Rows are points. A path goes straight from each point to the next, and from the last back to the first. The post is the endless flat space through its rows: a point in 2 columns, a line in 3, a plane in 4, and so on, so that a path can go around it. How many times does the path go around the post? Going back the other way cancels.

Post (1 x 2)
|  0.05 | -0.18 |
Path (23 x 2)
|  0.06 | -0.68 |
|  0.12 | -0.78 |
| -0.21 | -0.50 |
| -0.39 |  0.24 |
|  0.29 |  0.36 |
|  0.47 | -0.08 |
|  0.11 | -0.33 |
| -0.09 | -0.43 |
|  0.20 | -0.47 |
|  0.67 | -0.09 |
|  0.08 |  0.02 |
| -0.24 |  0.10 |
|  0.12 |  0.33 |
|  0.27 | -0.11 |
|  0.23 | -0.05 |
|  0.14 |  0.26 |
|  0.43 |  0.03 |
|  0.28 | -0.39 |
|  0.01 | -0.74 |
|  0.35 | -0.51 |
| -0.32 | -0.49 |
| -0.42 |  0.01 |
| -0.34 | -0.55 |
Times around: 1

Post (5 x 6)
|  0.10 | -0.02 |  0.02 |  0.30 | -0.23 | -0.13 |
|  0.15 |  0.36 | -0.09 |  0.08 | -0.28 | -0.33 |
| -0.09 | -0.30 | -0.12 | -0.29 | -0.25 | -0.23 |
|  0.35 |  0.40 |  0.18 |  0.04 |  0.29 |  0.15 |
| -0.22 |  0.35 |  0.50 |  0.06 |  0.35 | -0.39 |
Path (22 x 6)
|  0.38 |  0.16 |  0.28 | -0.58 |  0.49 | -0.23 |
|  0.13 |  0.20 |  0.59 |  0.08 | -0.29 | -0.41 |
| -0.48 |  0.03 |  0.52 | -0.07 | -0.23 | -0.15 |
| -0.11 | -0.05 | -0.27 |  0.01 |  0.16 |  0.04 |
| -0.04 | -0.03 |  0.05 |  0.18 | -0.04 |  0.03 |
|  0.03 |  0.09 | -0.05 | -0.22 | -0.44 | -0.13 |
|  0.76 |  0.61 | -0.30 | -0.16 | -0.68 | -0.38 |
|  0.29 | -0.09 |  0.03 | -0.08 |  0.18 | -0.20 |
| -0.01 |  0.47 | -0.04 |  0.06 |  0.08 | -0.44 |
| -0.05 | -0.02 |  0.12 | -0.22 |  0.03 |  0.18 |
| -0.43 |  0.32 |  0.19 | -1.06 | -0.45 | -0.44 |
|  0.10 |  0.01 | -0.26 | -0.87 |  0.22 |  0.18 |
|  0.09 | -0.89 |  0.18 |  0.24 |  0.46 |  0.47 |
|  0.44 | -0.46 | -0.12 |  0.24 | -0.32 |  0.16 |
|  0.24 |  0.14 |  0.44 |  0.27 | -0.64 | -0.07 |
| -0.33 |  0.32 | -0.07 | -0.59 | -0.14 | -0.18 |
| -0.51 |  0.46 | -0.10 |  0.15 |  0.16 | -0.67 |
|  0.24 |  0.36 | -0.15 |  0.09 |  0.08 | -0.40 |
|  0.26 |  0.42 |  0.17 | -0.04 | -0.52 | -0.77 |
| -0.02 |  0.77 |  0.27 |  0.02 | -0.19 | -0.44 |
| -0.39 |  0.77 |  0.51 |  1.03 | -0.09 | -0.75 |
|  0.08 |  0.05 | -0.34 | -0.67 |  0.33 | -0.03 |
Times around: 2

Post (10 x 11)
| -0.24 |  0.08 |  0.08 | -0.19 | -0.05 | -0.22 | -0.11 |  0.10 |  0.26 |  0.41 |  0.03 |
| -0.15 |  0.83 | -0.06 |  0.12 | -0.29 | -0.30 |  0.54 |  0.56 |  0.32 |  0.11 |  0.11 |
| -0.13 |  0.40 |  0.35 |  0.01 | -0.09 | -0.24 |  0.34 | -0.08 |  0.04 | -0.19 | -0.57 |
| -0.10 | -0.61 | -0.17 |  0.02 |  0.14 |  0.48 | -0.31 | -0.14 |  0.12 |  0.15 |  0.27 |
| -0.19 | -0.66 |  0.30 | -0.52 |  0.16 |  0.31 | -0.32 | -0.09 |  0.61 | -0.48 |  0.19 |
| -0.25 |  0.24 | -0.11 |  0.18 |  0.07 | -0.63 |  0.37 |  0.12 | -0.06 | -0.10 | -0.04 |
|  0.20 | -0.62 |  0.12 | -0.12 |  0.40 | -0.16 |  0.11 | -0.08 |  0.27 |  0.21 | -0.05 |
| -0.20 | -0.38 | -0.11 | -0.19 |  0.18 |  0.13 | -0.18 |  0.36 |  0.21 |  0.21 | -0.12 |
|  0.25 | -0.21 | -0.29 | -0.53 |  0.09 | -0.03 | -0.20 | -0.02 | -0.02 |  0.03 | -0.03 |
| -0.02 | -0.01 |  0.17 |  0.06 |  0.19 |  0.19 | -0.55 |  0.42 |  0.18 | -0.22 |  0.42 |
Path (28 x 11)
|  0.04 | -0.14 | -0.36 | -0.05 |  0.04 |  0.40 |  0.66 |  0.37 |  0.08 |  0.65 |  0.44 |
|  0.08 |  0.52 |  0.01 |  0.12 |  0.02 |  0.50 | -0.05 |  0.11 |  0.04 | -0.24 |  0.11 |
| -0.15 | -0.04 | -0.29 | -0.64 | -0.12 |  0.05 |  0.11 |  0.08 |  0.68 | -0.82 |  0.16 |
|  0.10 | -0.61 |  0.37 | -0.07 |  0.11 | -0.21 | -0.63 | -0.40 |  0.18 | -1.31 | -0.26 |
|  0.49 | -0.25 |  0.57 | -0.23 |  0.25 | -0.21 | -0.37 |  0.08 |  0.21 |  0.26 | -0.08 |
|  0.08 | -0.13 | -0.35 | -0.39 |  0.32 |  0.11 | -0.21 |  0.14 | -0.68 | -0.13 | -0.08 |
| -0.21 | -0.18 |  0.15 |  0.02 |  0.10 |  0.26 | -0.13 | -0.14 | -0.10 | -0.53 |  0.29 |
|  0.19 | -0.68 | -0.14 | -0.09 |  0.32 | -0.04 | -0.36 |  0.44 | -0.17 |  0.23 | -0.18 |
|  0.35 | -0.16 |  0.03 | -0.25 |  0.10 | -0.61 |  0.26 |  0.50 |  0.44 | -0.21 | -0.03 |
|  0.12 |  0.24 |  0.26 |  0.19 | -0.09 | -0.19 | -0.09 |  0.29 | -0.33 | -0.59 | -0.13 |
| -0.71 | -0.14 | -0.01 | -0.32 |  0.02 |  0.01 |  0.43 | -0.13 |  0.06 |  0.15 | -0.06 |
|  0.10 |  0.28 |  0.12 | -0.03 |  0.45 | -0.20 |  0.17 |  0.24 |  0.29 |  0.10 |  0.10 |
| -0.01 | -0.12 | -0.36 | -0.28 |  0.03 |  0.22 | -0.31 |  0.05 |  0.22 | -0.45 | -0.59 |
| -0.65 | -0.16 |  0.35 | -0.39 | -0.06 | -0.46 | -1.26 |  0.56 |  1.03 |  0.16 |  0.35 |
| -0.28 | -0.75 | -0.14 | -0.32 | -0.08 | -0.20 | -0.12 | -0.22 |  0.87 | -0.20 |  0.05 |
| -0.10 | -0.26 | -0.40 |  0.75 | -0.20 | -0.27 | -0.23 | -0.74 | -0.57 | -0.69 |  0.36 |
|  0.64 | -0.77 | -0.58 | -0.49 |  0.56 | -0.53 | -0.03 |  0.18 | -0.54 |  0.11 |  0.07 |
|  0.26 |  0.11 |  0.36 |  0.20 | -0.15 | -0.01 | -0.32 |  0.35 |  0.17 |  0.43 |  0.03 |
| -0.32 |  0.00 |  0.05 |  0.23 | -0.23 | -0.05 | -0.17 |  0.05 |  0.57 |  0.15 |  0.24 |
| -0.26 |  0.10 | -0.28 |  0.27 |  0.07 |  0.07 | -0.10 | -0.30 |  0.26 | -0.47 |  0.35 |
| -0.40 |  0.09 | -0.16 | -0.30 | -0.16 |  0.24 |  0.53 | -0.01 |  0.20 | -0.11 | -0.53 |
| -0.09 | -0.08 | -0.28 | -0.16 |  0.50 | -0.57 |  0.00 |  1.06 |  0.10 |  0.30 |  0.50 |
|  0.22 | -0.20 |  0.00 | -0.60 |  0.01 | -0.06 |  0.37 |  0.57 |  0.12 |  0.31 | -0.69 |
| -0.23 |  0.37 |  0.45 |  0.29 |  0.23 |  0.68 |  0.21 |  0.49 |  0.05 | -0.60 |  0.01 |
| -1.14 |  0.13 |  0.52 |  0.38 | -0.20 |  0.34 |  0.38 | -0.14 |  0.69 |  0.16 | -0.04 |
| -0.67 |  0.07 |  0.35 |  0.01 | -0.37 |  0.07 |  0.39 |  0.01 |  1.10 |  0.12 | -0.14 |
|  0.49 |  0.15 |  0.28 |  0.28 | -0.22 | -0.02 | -0.23 |  0.61 |  0.47 |  0.18 |  0.01 |
| -0.75 |  0.03 |  0.59 |  0.61 | -0.08 |  0.27 | -0.12 |  0.39 |  0.55 |  0.22 |  0.57 |
Times around: 2

Post (13 x 14)
| -0.09 |  0.09 |  0.41 | -0.43 | -0.32 | -0.07 | -0.11 | -0.40 |  0.07 |  0.14 | -0.08 | -0.32 |  0.41 |  0.26 |
| -0.02 | -0.18 |  0.08 |  0.18 | -0.12 | -0.13 |  0.25 | -0.55 |  0.24 | -0.24 | -0.05 | -0.37 |  0.42 |  0.19 |
|  0.07 |  0.16 | -0.10 | -0.25 |  0.52 | -0.26 | -0.09 | -0.50 | -0.11 |  0.24 | -0.06 |  0.20 |  0.11 | -0.07 |
|  0.05 |  0.19 |  0.39 | -0.17 | -0.15 | -0.03 |  0.07 | -0.04 |  0.04 |  0.02 | -0.16 |  0.09 | -0.13 |  0.08 |
| -0.20 | -0.22 |  0.07 | -0.43 |  0.11 | -0.12 | -0.11 | -0.22 |  0.28 |  0.21 | -0.31 | -0.01 |  0.01 | -0.05 |
| -0.02 | -0.04 | -0.13 | -0.01 |  0.06 |  0.57 | -0.78 |  0.27 | -1.07 | -0.21 | -0.84 |  0.98 |  0.30 | -0.30 |
| -0.23 |  0.38 |  0.37 |  0.25 |  0.00 |  0.31 | -0.41 | -0.47 |  0.17 |  0.51 |  0.09 |  0.04 | -0.12 |  0.01 |
| -0.30 | -0.26 | -0.47 | -0.25 | -0.53 |  0.03 | -0.18 |  0.07 |  0.00 |  0.14 | -0.13 |  0.47 |  0.36 | -0.10 |
| -0.11 |  0.13 |  0.20 |  0.25 | -0.21 | -0.09 | -0.07 |  0.12 | -0.19 | -0.12 |  0.08 | -0.63 |  0.18 |  0.26 |
|  0.37 | -0.24 |  0.13 | -0.08 |  0.10 | -0.05 | -0.54 | -0.36 |  0.21 |  0.07 |  0.41 |  0.03 |  0.09 | -0.05 |
| -0.18 |  0.21 |  0.15 |  0.24 | -0.27 |  0.47 | -0.21 | -0.69 | -0.49 |  0.01 |  0.01 | -0.14 | -0.39 | -0.04 |
| -0.04 | -0.36 |  0.12 |  0.12 | -0.34 | -0.55 | -0.23 | -0.76 |  0.41 |  0.18 |  0.27 |  0.01 | -0.02 | -0.67 |
|  0.13 |  0.06 |  0.26 |  0.35 |  0.37 |  0.12 | -1.40 | -0.30 | -0.50 | -0.23 |  0.21 |  0.68 | -0.22 |  0.39 |
Path (26 x 14)
|  0.14 | -0.06 |  0.24 | -0.35 | -0.35 | -0.20 | -0.02 | -0.40 |  0.01 |  0.04 | -0.08 | -0.09 | -0.08 | -0.12 |
| -0.08 |  0.45 |  0.18 | -0.06 |  0.33 | -0.37 | -0.16 |  0.07 | -0.12 | -0.01 | -0.06 |  0.03 | -0.59 |  0.00 |
| -0.24 | -0.44 | -0.12 | -0.42 | -0.05 | -0.66 | -0.23 | -0.98 |  0.44 | -0.46 | -0.27 | -0.24 |  0.69 | -0.26 |
| -0.07 |  0.14 | -0.20 |  0.01 | -0.32 |  0.16 | -0.18 | -0.10 |  0.28 | -0.13 | -0.36 |  0.38 |  0.04 |  0.38 |
|  0.09 |  0.10 |  0.01 |  0.36 | -0.57 |  0.29 | -0.46 | -0.43 |  0.39 |  0.19 |  0.26 |  0.38 |  0.34 |  0.32 |
| -0.41 |  0.02 |  0.22 |  0.00 | -0.02 | -0.70 |  0.07 | -0.78 |  0.05 | -0.16 | -0.68 | -0.39 |  0.41 | -0.33 |
| -0.53 | -0.15 |  0.41 | -0.16 |  0.00 | -0.04 | -0.18 |  0.05 |  0.61 |  0.06 | -0.33 | -0.03 | -0.22 | -0.17 |
| -0.20 | -0.28 |  0.29 | -0.32 |  0.05 |  0.62 | -0.77 | -0.08 | -0.20 |  0.51 | -0.08 |  0.39 |  0.40 | -0.43 |
|  0.20 | -0.26 | -0.17 |  0.28 |  0.45 | -0.63 |  0.03 | -0.59 | -0.20 | -0.14 | -0.35 |  0.37 |  0.58 |  0.30 |
| -0.04 |  0.74 | -0.07 |  0.64 |  0.40 | -0.23 |  0.14 | -0.08 |  0.17 |  0.53 |  0.23 | -0.28 | -0.45 |  0.40 |
|  0.05 | -0.06 |  0.35 | -0.17 | -0.18 | -0.48 | -0.63 | -0.66 | -0.30 | -0.47 | -0.24 | -0.13 |  0.03 | -0.23 |
|  0.27 |  0.74 |  0.44 |  0.08 |  0.09 |  0.61 | -0.24 | -0.32 | -0.18 | -0.27 | -0.20 |  0.85 | -0.03 |  0.22 |
| -0.11 |  0.25 | -0.02 |  0.46 | -0.43 | -0.21 | -0.42 | -0.32 |  0.17 |  0.37 |  0.45 | -0.07 |  0.07 | -0.28 |
| -0.27 | -0.52 |  0.16 | -0.11 | -0.74 | -0.38 | -0.15 | -0.99 |  0.52 | -0.35 |  0.13 |  0.24 |  0.81 | -0.40 |
|  0.09 |  0.08 |  0.69 | -0.53 |  0.30 |  0.04 | -0.27 | -0.09 | -0.55 |  0.42 | -0.19 |  0.20 |  0.36 | -0.71 |
|  0.21 | -0.98 | -0.37 |  0.42 |  0.31 | -0.27 |  0.00 | -0.64 |  0.02 | -0.07 |  0.10 | -0.57 |  0.27 | -0.18 |
|  0.08 |  0.36 |  0.02 |  0.29 |  0.19 |  0.33 | -0.24 | -0.90 |  0.26 |  0.50 |  0.00 |  0.44 |  0.20 | -0.04 |
|  0.22 | -0.34 |  0.28 | -0.27 | -0.24 | -0.21 | -0.54 |  0.21 | -0.36 | -0.79 | -0.59 |  0.22 |  0.21 |  0.08 |
| -0.31 | -0.09 |  0.27 | -0.45 | -0.33 |  0.35 | -0.98 | -0.43 | -0.80 | -0.52 | -0.20 | -0.10 |  0.15 |  0.04 |
|  0.03 | -0.26 |  0.24 | -0.19 | -0.04 |  0.01 | -0.47 | -0.58 | -0.09 |  0.07 |  0.18 |  0.39 | -0.01 | -0.29 |
|  0.21 | -0.54 |  0.22 |  0.45 | -0.25 |  0.00 | -0.54 | -0.46 |  0.32 |  0.25 |  0.62 | -0.35 |  0.04 |  0.03 |
|  0.06 |  0.81 |  0.12 |  0.25 |  0.01 |  0.08 | -0.56 | -0.20 | -0.38 |  0.31 | -0.32 |  0.56 | -0.09 |  0.52 |
|  0.24 |  0.33 |  0.44 | -0.20 | -0.27 |  0.32 | -0.47 |  0.64 |  0.30 |  0.31 |  0.04 |  0.16 | -0.16 | -0.19 |
| -0.60 | -0.26 |  0.11 | -0.53 |  0.04 | -0.37 | -0.39 | -0.75 |  0.23 |  0.36 |  0.03 |  0.21 |  0.07 | -0.61 |
|  0.01 | -0.42 | -0.01 | -0.47 | -0.33 |  0.11 | -0.29 | -0.24 |  0.34 |  0.58 |  0.20 | -0.13 |  0.92 | -0.18 |
| -0.35 | -0.31 |  0.56 | -0.03 | -0.62 | -0.09 | -0.23 | -0.41 |  0.50 |  0.02 | -0.32 |  0.29 | -0.09 |  0.23 |
Times around: 4
